Rows are points. Examples show where two turns around zero, p and q, send a point. Where does a point land after both, in the order given? Backwards means that the second turn is done in reverse. Each puzzle has new turns, and all numbers are rounded.
In the rows, 128 means zero.

Turn p:
[161  92 125] => [ 95 114 161]
[146 163  95] => [142  84 106]
[ 69 113 132] => [118 179  97]
[110 149 130] => [147 135 110]
[148 122 133] => [125 118 147]
[136 129 153] => [141 136 149]
Turn q:
[ 94 114 124] => [138  94 119]
[110 110 101] => [150 102 144]
[180 143 162] => [ 86 176 130]
[128 146 125] => [138 140 119]
Where do these land?
q, then p: [ 99 125 119] => [103 117 141]
p, then q: [112 103 133] => [143 130 102]
q, then p: [154 164 110] => [167 100 128]
p, then q: [ 90 106 167] => [145 168  89]
p, then q: [181 140 119] => [ 85  99 146]
p, then q backwards: [133 129 120] => [122 122 132]

Turn p:
[121 147 145] => [106 142 123]
[152  80 146] => [146 120 181]
[152 124 134] => [141 144 142]
[134 143 125] => [129 141 117]
[ 80 145  89] => [118  92  76]
Turn q:
[ 97 166 139] => [105  84 135]
[157 120 125] => [146 149 141]
[163 119 133] => [156 147 142]
[111  95  88] => [ 99 165 101]
[111 140 155] => [134  95 121]
Where do these land?
p, then q backwards: [165 130 133] => [163 115 122]
p, then q backwards: [ 73 158 126] => [ 67 123 116]
p, then q: [149 107 146] => [155 106 132]
p, then q: [125 118 107] => [137 150 127]

Turn p:
[162  89 136 160] => [167 107 144 167]
[ 89 157 105 142] => [118 158  84 116]
[122 146 142 137] => [108 132 119 140]
[107 124 148 118] => [111 106 117 119]
[161 123 110  84] => [135 136 177  98]
Turn q:
[134 147 173  91] => [117 112 127  70]
[119  92 123 166] => [147 107 141 171]
[143 126 112 129] => [120 133 112 140]
[123 134 129 169] => [166 129 126 144]
[118 176 130 154] => [170 160 120 112]
[116  96 128  83] => [ 80 114 155 124]
[144 125 101 105] => [ 95 141 114 136]
Where do these land?
q, then p: [144 138  55 148] => [126 190  92 159]
q, then p: [150 129 136 152] => [157 139 140 130]
p, then q backwards: [110 141 154 126] => [149 112 123 108]
p, then q: [144 137 146 115] => [141 115 149 119]
p, then q: [ 76  90 141 108] => [ 69 119 141 159]
q, then p: [143 133 135 119] => [135 130 127 110]

Turn p:
[116 151 124 121] => [105 125 123 114]
[132 113 149  90] => [126 151 168 129]
[136 141 123 156] => [126 113 103 142]
[149 123  97  99] => [132 174 118 119]
[147 164 121 142] => [101 127  98 145]
[ 93 111 132 193] => [162  62 110 125]
[124  94 151  95] => [144 144 176 125]
Turn q:
[129 124 189 136] => [ 79 163 129 114]
[134 126 117 147] => [128 111 143 124]
[ 91 136 123 130] => [117 113 110 156]
[159 149 113  84] => [177 161 132 132]
[ 93 146 112 137] => [123 106 121 165]
[161  86 114 134] => [144 113 133  77]
Where do these land?
p, then q: [129 184 154 107] => [ 92 108  91 162]
q, then p: [121 111 138 134] => [131 132 132 107]
q, then p backwards: [145 111 129 114] => [117 118 106 121]
q, then p: [136 130 105  95] => [126 152 106 153]
p, then q: [ 98 128 144 124] => [118 143 103 113]
q, then p: [138 106  98 194] => [169 129 192 129]

Turn p:
[116 131 109 153 146  85] => [115 134  89 148  96 116]
[122 126 110  98 135 154] => [106 148 143 109 151 134]
[106 166 167 105 131  93] => [151 160 160 147  86 108]
[154 146 138 104  68 147] => [145  95 173  85 133 108]
[128 133 134 124 199 140] => [136 183 106 137 135 168]
[124  64 109 137 109 140] => [104  94 112 145 179 115]
[136 100 131 108 125 110] => [135 134 122 135 150  98]
[131 154 143 154 122 147] => [140 110 139 124 108 159]
[135 131 112 169 118 135] => [120  94 108 123 116 146]
Turn q:
[125 114 140 115 126 131] => [124 135 139 129 143 117]
[109 141 114 146 146  99] => [157 101 120 146 113 132]
[145 116 115  99 114  95] => [153 145 103 115 141  99]
[180 106 165 155 141 144] => [ 86 172 136 156  97 114]
[111 154 141 128 116 121] => [139 110 146 108 115 127]
[ 77  99 104 127 109 126] => [165 125 142 134 171 157]
[ 98 140  89 134  99 133] => [155 116 120 104 142 170]
[178 153 156 120 173 176] => [ 44 119 118 133 103 108]
Where do these land?
q, then p backwards: [ 96 157 129 113 146 184] => [113 118  99 147  91 179]
p, then q backwards: [116 163 127 121 145 164] => [124 131 135 156  94 160]
q, then p backwards: [120 110 132 179 116 139] => [101 152 157 136 156 146]
p, then q: [142  98 135 122 110  87] => [162 140 100 151 111 113]
q, then p backwards: [158 149  95  86 110  92] => [190 123 100 124 134  94]
p, then q: [129 114 141 164 156 133] => [108 137 110 138 125 167]
p, then q backwards: [114 132 112 106 128 104] => [158 123 151 119 131 126]
q, then p: [137  74 143 157 133 147] => [135 118 136 139  84 174]
p, then q: [140 154 138 105 108 101] => [147 146 127 104 115  94]
